Every row gives one point. To make a cloud, some directions were put in groups of two or more. Within a group, all points are equally far from the middle, so they leave a hole (a ring in 2 directions, a hollow ball in 3). The other directions are filled evenly. Then the cloud was stretched, turned, moved and blurred a little. Count the holes, and give their numbers of directions, smallest first.

Cloud (22 x 3)
[[-10  52  42]
 [ 33 -17 -22]
 [ -2 -35   4]
 [ 39  48  19]
 [ 44  38  25]
 [  2  40  53]
 [ 42 -17   6]
 [ 48   7  24]
 [  1  17  57]
 [ 27   0 -39]
 [ 21  -4  49]
 [ 12  -1  53]
 [ 19  49 -27]
 [-14 -33  11]
 [-31 -10  32]
 [ 50  22   2]
 [ 51  21  13]
 [-30  56  17]
 [ 46  37  12]
 [ 13  30 -42]
 [ 27  60   3]
 [-47   6  -6]]
Holes: 1 (3)

Cloud (30 x 4)
[[ 31  29 -46   5]
 [-31  52  14 -48]
 [-26  38 -29  66]
 [ 22 -10 -60  57]
 [-28   8  54 -38]
 [ 18  18 -55   5]
 [-23  31  41 -46]
 [-33  18  16  43]
 [ 48  24 -10   0]
 [-21 -16  44  -9]
 [ -2  39  27 -33]
 [ -1 -15 -37  64]
 [ -4  16  12  72]
 [ -6 -15 -35 -37]
 [-43 -10  10  29]
 [ 52  -6 -21  10]
 [ 32 -21 -50  40]
 [-13 -47   5 -31]
 [-18  23  35  31]
 [-43  26 -48 -22]
 [ 35  29  -7 -14]
 [-68  34  23   2]
 [ -3  -2  33 -52]
 [-24 -40 -31 -12]
 [ 21   4 -20 -30]
 [  1  47  32  29]
 [ -5  57  11 -20]
 [ 12 -31 -27  49]
 [-14 -46 -13 -13]
 [-13 -27  27  15]]
Holes: 1 (3)

Cloud (50 x 6)
[[-27  40  27 -34 -32  15]
 [  2  -6   0  38  14  59]
 [-20  45 -62  13 -33  -9]
 [ 18  34  25 -25 -52  20]
 [ 38  13  42  -8 -24  15]
 [ 24  -2  16  -9 -53  -2]
 [-40 -47 -55 -58  10 -23]
 [ 16 -23 -61  15 -14  55]
 [-23  26 -26  -1  40  34]
 [-24  35 -46  35 -40  22]
 [ 34  44 -50   0 -60  21]
 [ -6 -31  -3  11 -42  31]
 [ 35  -4 -60 -64 -37  29]
 [ 31  42  13  -2  23  32]
 [-47   6 -60 -31  34  27]
 [  4   9 -50  12 -24 -52]
 [ 28 -23  11  35 -45  -5]
 [ 44   9 -31   5 -25   4]
 [ 26 -24 -55 -20 -71  44]
 [ -3 -37  37  -7 -19  25]
 [-26 -39  20 -50 -30 -22]
 [-22 -17 -69  -8 -15  39]
 [ 54  22   8  33  -7  11]
 [ 35 -21  27 -48 -50  55]
 [-34  31 -29  10  32   0]
 [  5  20   7  -1  17 -31]
 [-45 -14  14  34 -23  11]
 [  0  45 -31  34 -53  50]
 [-42   1 -36  58  28  -8]
 [ 22  31   8  -2 -64   6]
 [ 16 -18  -8  36  21  58]
 [  8   9  21   2 -40 -29]
 [-15 -28 -25 -31   7  47]
 [  5 -33 -21  33 -13 -33]
 [ -8  33 -35 -28   1 -17]
 [ 51   2 -19 -15 -27  28]
 [ 27 -27  40  25 -58  21]
 [ -8  47 -48 -45 -12  41]
 [-11   5 -42 -64 -19 -30]
 [ 23  26 -33  10 -34 -15]
 [-13  14  -6 -10  17  69]
 [ -1  20  21   4 -24 -33]
 [ 55 -15 -35   1 -36  39]
 [ 28 -10  12  38   6 -30]
 [  2 -35 -61 -68  19  14]
 [ 47  34  -5  -1 -67  33]
 [-15   8  15  55   4  39]
 [ 51  -7  21 -40 -11  47]
 [-21  39 -43  36  -3 -30]
 [ 13  49  26  46 -42  27]]
Holes: 1 (2)

Cloud (83 x 8)
[[ 17  19 -46  44 -25 -45  29  29]
 [ 30  12 -57 -17 -19 -31  -8  -1]
 [-42  29   0  52 -24   2  38 -16]
 [ 60  33 -10  18 -58  22   8  58]
 [-19 -44 -34  41 -64 -14  11 -30]
 [ 19  -7  55 -16 -14  26 -26 -23]
 [ -1  47 -18 -47  19  24 -36  23]
 [-33 -23  -6 -42 -59 -34 -14  28]
 [ 35  38  11  -7 -34 -41  19   8]
 [  7 -56 -23  -3 -57 -27  45  36]
 [  4 -34 -28  41 -78  28 -16   8]
 [-60 -38  20 -34  -8 -20 -17  11]
 [-82 -48  25   3  27   0  11 -16]
 [ 34  45 -31  10   5  14 -36 -47]
 [ 22  15 -22  -7 -10  -2  23   0]
 [ 40  21 -16  40  19   9 -38 -50]
 [ 13 -14  83  35 -26   0  -6 -31]
 [ 16  49  -6 -18 -15   3   5 -14]
 [ 23 -60 -49  34 -46  -5  29 -32]
 [ 19 -29 -33  -9   3  35 -20   2]
 [-15  39  41  11   2   3 -23 -35]
 [-49 -29 -10 -17 -45   3  38  -6]
 [  7 -63  14  33  19   9  20 -23]
 [ 13 -39 -35  51  24  -8  39 -34]
 [ 23  21 -12   1 -21  18  17 -70]
 [-32  21  18 -29  46 -49 -17  -4]
 [-14 -52  14  20 -24 -27   7 -24]
 [ 17  23  32 -23  29 -26 -19  29]
 [-28 -45  42  34 -20 -75 -46 -50]
 [  6  46  14  14  -4  26 -29  38]
 [ 12 -45 -56   4  25 -18 -12 -28]
 [-16  31 -32  13  19  26 -47 -24]
 [ 20 -35 -11   1 -18  28 -31  27]
 [ 19  -9  -7 -10  35  29   4 -59]
 [ 64 -30 -35  24 -67   6 -17   6]
 [ 10  19  53  -3 -42  -3   2 -38]
 [-51 -36 -41 -18   0  -1  43  -3]
 [-40  23  12  36 -67 -30  22  19]
 [ 20  -3  -3 -49  30 -32   1 -60]
 [  2 -18 -11  50 -57  28  26  45]
 [-45  30 -10  32  -1 -34  -6 -51]
 [ -3  10  61 -39  -9 -36  15  48]
 [ 20   6  45  14 -17  -4 -28 -40]
 [ 15  -6  18 -36 -59  11  13  25]
 [ 20  -2  64  18 -33  -6 -50 -33]
 [ 19 -54  46 -23 -19 -25  26 -47]
 [ 26  -3  26 -39 -10 -10 -21  45]
 [-75 -11  24  -3  19 -11   6 -14]
 [ -7  44 -34 -49  -4 -21  -6  26]
 [ 51  -4 -30  40 -85 -49   3  -8]
 [ 30  35  56 -11   3   1 -10  27]
 [-24 -49   0  54 -33   9 -31 -44]
 [-19  28 -10 -42   7 -38  24 -13]
 [ 22  18 -33  18 -17 -67 -15 -39]
 [ 50  21   8  64 -72   8  24 -38]
 [-22  42   8 -34  17 -16 -38 -21]
 [  6 -35 -29  34   5 -27  -9 -32]
 [-27  51  27  -3  33 -26  -4 -10]
 [ -2 -26 -12  34 -23 -16 -44 -35]
 [ 16  30 -15  39 -60  -3  13   9]
 [  5   9 -13  32 -68 -36 -47 -27]
 [ 15  29 -16  17 -88 -39  17   9]
 [-37 -15  -6   3  39 -54 -69 -63]
 [ 41  18  19  56  -7 -29 -13 -34]
 [ -4 -41  28 -39 -17  24 -39 -45]
 [ -9 -14 -60  52 -13 -10   7  14]
 [-20   9   0  -3 -58 -53  14 -59]
 [-29   1 -36 -61  12  22  20   5]
 [ 19 -62  -1   7 -16  28   3  36]
 [ -3  33  25 -24 -67  -4  -9 -52]
 [-36  27  13  10   7 -36  31 -35]
 [-22  17  79  27 -30 -18  12   1]
 [  6 -55 -43  12 -38  21  14   1]
 [ 22 -57  40 -32  -2  23  37  49]
 [ 37  33  25  34 -62  23  44  35]
 [-20 -57   2  47 -49  42   5 -32]
 [-33  29 -19 -21 -59 -28  42 -47]
 [-11 -65 -12  58  -8  10  12  51]
 [ 41 -18   0 -19  45  -9 -32 -47]
 [ -6  -8  18  37  15 -74 -29 -10]
 [ -5  39  25 -11  -2 -12 -24  32]
 [-78 -53   3 -25 -14 -33  32 -11]
 [ -1 -52 -14  -5 -34 -66 -17 -17]]
Holes: 0
